Every row gives one point. Before rounding, the points of a table are all equally far from one centre. They may lie mostly on one side of it. Where is the centre, to within rounding?

Points, 7 rows:
-28  -4  12
-6  13  39
21  23  41
-1  -27  3
-36  3  -10
60  19  0
-39  20  -8
Centre: 11  20  -7

Points, 14 rows:
-60  -12  -51  -11  18  -11  -2  -10  15  6  13
-27  10  -38  25  -6  -27  -12  -2  16  0  48
-9  3  9  3  25  16  9  -19  9  7  -12
-48  22  -8  12  16  -15  12  10  15  5  -20
-24  -9  -6  -23  16  -29  -11  -15  30  7  -7
-22  5  -35  -36  10  19  9  -23  17  0  4
-42  -19  -34  -14  20  -23  -6  -6  12  28  4
-23  -2  -48  19  13  -22  27  -14  24  30  12
-51  -4  -1  1  20  -34  -10  -5  -6  -20  7
-30  9  -23  -28  15  -1  22  -27  0  21  -8
-22  -23  -21  -5  -1  -4  40  -19  -9  15  -13
-44  9  -2  -1  -2  2  2  1  -32  11  21
-41  16  -27  -5  40  0  12  -22  27  16  17
-49  -17  -30  14  -24  -14  -9  2  -21  4  18
Centre: -28  -1  -18  6  -1  -7  9  -12  11  -3  13

Points (28 x 24):
0  -11  30  18  -5  -15  -2  -16  21  1  4  8  21  22  -6  -21  -28  -4  18  11  -18  -23  -9  15
-23  -32  1  40  3  -18  0  12  13  28  4  -17  0  -15  -9  -17  11  19  1  16  -13  -13  -6  6
-20  -6  36  15  12  -27  29  -24  -1  14  -8  7  5  14  -7  -20  -7  -18  -4  1  -7  -19  6  24
-8  -4  36  20  26  -27  -6  -25  42  19  -11  18  2  -22  -7  -13  -19  2  6  -12  -8  -2  2  8
-7  -12  28  -5  11  16  -5  -2  -17  3  5  -4  6  5  -11  -16  7  -8  -18  25  7  -37  -3  3
3  -4  -1  15  -21  -5  -3  -13  25  -1  0  -21  4  -13  19  3  21  11  21  -6  9  3  -12  25
-10  -9  1  24  -20  -18  0  -2  21  0  10  0  14  18  14  -32  26  6  -12  -7  -10  -21  -5  14
-11  -18  13  21  17  -18  -10  -22  14  23  -12  -6  8  -15  15  -17  -3  -23  20  0  -4  -26  -4  28
-21  -31  8  16  -2  -4  -9  -8  13  -4  -9  -13  -22  16  14  -44  16  -6  8  -7  -12  -30  0  3
-20  -25  20  47  14  -23  8  9  -5  23  -5  -11  -12  0  -3  -27  -3  -4  7  -13  13  -10  1  18
-6  -12  -3  37  -16  -23  -10  -30  16  12  0  4  17  3  8  -38  3  -9  -3  14  -17  2  5  27
-7  -12  36  6  8  -15  26  -5  8  -16  14  -7  -27  -11  2  -33  -23  9  13  11  -29  -13  16  16
-21  -24  7  12  -14  -12  1  -28  -5  11  -23  -10  5  3  -2  -22  -2  -24  15  3  3  -5  2  40
8  -12  -13  8  -1  7  -8  -26  25  2  1  -20  18  5  -3  -34  26  -2  15  -10  2  -9  4  10
-23  -9  36  18  -2  -8  -9  -2  16  -7  -20  7  7  -3  -7  -32  24  -10  21  -23  -18  -21  21  4
-1  -9  28  15  3  -15  15  -13  0  17  21  0  -5  5  21  -53  -5  30  4  1  22  -4  -6  1
-29  -2  28  39  16  -10  4  20  6  15  0  -10  15  -2  6  -33  12  17  -10  14  -13  -2  17  19
1  20  30  3  -9  3  4  -15  9  -4  27  -12  18  -17  0  -10  -11  17  -18  -18  -16  16  -10  -23
-14  -14  14  36  -9  3  -12  0  10  15  -10  -4  -2  -18  -4  -23  17  -14  18  35  0  -24  6  -14
-8  1  -6  36  10  1  35  -2  11  28  -2  1  14  -2  10  -39  -17  3  -3  -3  -6  -11  24  4
-15  3  12  6  -9  -28  -3  20  -1  12  -19  4  4  -19  -5  -58  1  3  21  9  7  -8  4  -5
-16  -21  0  34  4  -4  -3  8  11  12  10  -19  3  15  6  -35  8  -33  -3  12  -6  -8  3  1
-33  -30  34  22  23  -10  25  -4  -11  5  -7  -10  15  7  0  -23  -3  5  -3  2  -14  -12  27  3
-27  -6  43  35  4  -3  -7  -17  -12  35  -12  -19  3  -7  7  -23  3  16  19  8  -26  5  0  23
-10  2  25  44  8  6  -30  -3  4  26  7  -9  13  3  -5  -3  -10  -20  -6  9  7  -2  -8  13
14  -9  17  2  0  12  -9  15  16  18  12  2  13  13  -16  -33  -5  -16  29  -4  -24  -15  22  18
-6  0  60  10  22  -16  10  -4  8  22  -20  -12  2  -12  21  -28  15  3  2  14  5  -6  14  6
-13  4  1  4  16  9  12  -21  34  -2  6  -4  15  -20  12  -7  5  25  19  21  -10  -16  8  0
Centre: -2  -7  15  6  -1  -2  -2  -6  2  11  -4  3  -6  -6  1  -15  -2  6  -1  -2  -10  4  6  2

Points (28 x 24):
18  34  3  5  24  -26  -15  -7  -13  -14  16  5  -28  25  -44  -23  -17  -5  9  41  7  11  3  -12
13  19  11  15  21  -14  -15  -16  -46  12  18  -17  -20  28  -31  -18  -6  -13  14  10  18  -3  34  3
-21  33  31  22  -2  0  -6  -6  -34  -36  21  -1  -19  -8  -34  -37  -5  -11  -12  4  13  -9  -5  6
3  14  35  4  2  -2  9  -8  -24  -24  10  -2  6  22  -19  -39  -38  -10  -2  8  40  -4  -8  -12
-7  15  35  11  19  -20  -15  4  -18  1  28  11  -11  16  7  -39  -34  -14  22  27  31  -24  12  10
-3  31  19  5  -1  -5  -29  5  -20  -20  24  1  -20  10  -19  -26  -11  -24  13  -21  18  -18  15  8
5  28  25  -6  16  -12  -22  4  -25  -21  7  -15  -37  4  -1  -45  -9  -7  22  20  31  10  13  2
17  5  13  -8  13  3  1  5  -15  9  37  -17  -3  25  -33  -48  -16  5  14  15  43  -18  -9  6
-19  28  12  10  4  -5  -6  -2  -27  -22  4  7  -14  21  -5  -48  -32  -4  18  18  18  7  7  12
-4  35  19  1  6  -15  -10  -7  -16  -13  4  2  -15  35  -33  -41  -17  -25  14  26  5  -1  20  -11
10  22  -3  4  15  -17  -6  17  -38  -19  25  -23  -5  9  -4  -33  1  -21  29  34  -7  2  1  12
15  24  11  18  20  -12  -6  23  -38  -1  13  -1  -24  12  -30  -37  -30  -22  15  29  34  -6  19  -1
1  13  23  23  -3  -5  -19  16  -28  -17  42  -17  -31  19  -21  -40  -23  10  11  19  6  -6  25  10
23  35  33  30  2  -1  -22  7  -13  -7  7  -13  -5  -9  -43  -40  -32  -27  1  -2  -7  -15  21  18
23  34  19  -7  10  7  -1  17  -26  -32  27  2  -15  18  -14  -31  -28  -7  5  36  28  -6  29  -4
5  41  27  -6  13  -14  12  3  -42  -10  6  5  -19  12  -32  -24  -24  -6  19  28  18  -7  -4  29
15  28  -4  9  19  -3  5  2  -22  -10  37  -6  -17  1  -33  -52  -7  -26  17  38  12  -20  9  -8
15  11  15  11  18  28  -14  -5  -10  -17  30  -7  -22  20  -29  -39  -37  -14  11  35  13  4  22  14
30  7  30  30  16  -4  -6  -2  -60  -19  20  15  -9  11  -21  -40  -17  -3  -6  30  23  -2  -9  9
-3  27  22  10  25  -19  28  11  -15  -7  1  13  -19  -1  -45  -37  -17  -19  22  29  12  -3  22  -17
10  38  21  20  9  -16  -16  10  -37  -11  19  16  -17  -10  -35  -50  -16  3  17  26  11  -2  -23  10
6  16  31  0  -2  2  -19  5  -20  3  18  4  -27  5  -18  -53  -32  -14  10  21  38  4  -2  24
-1  32  25  16  32  1  -11  11  -23  -20  12  18  -16  21  -19  -35  -41  -24  11  18  3  -4  11  9
10  30  29  8  -16  -20  -3  -2  -30  -24  10  -5  12  10  -34  -39  -4  -24  24  32  18  13  14  0
-1  26  18  32  15  1  -2  18  -24  -27  38  -20  -12  1  -17  -53  -27  -18  5  25  16  -3  15  12
-3  31  2  19  29  0  -26  10  -22  0  8  -14  -22  9  -31  -46  -19  -19  9  20  -2  -12  -22  -5
15  2  24  19  26  -15  -12  -17  -47  -22  18  1  -16  18  -40  -23  -20  -19  -4  27  -3  -7  18  15
2  27  -2  9  29  -9  -2  -6  -33  -2  32  -4  -18  7  -2  -36  -36  -11  9  38  19  -18  -5  19
Centre: 15  12  22  19  11  -2  0  4  -1  0  7  -1  -1  -3  -12  -14  2  4  -3  19  9  -6  6  5
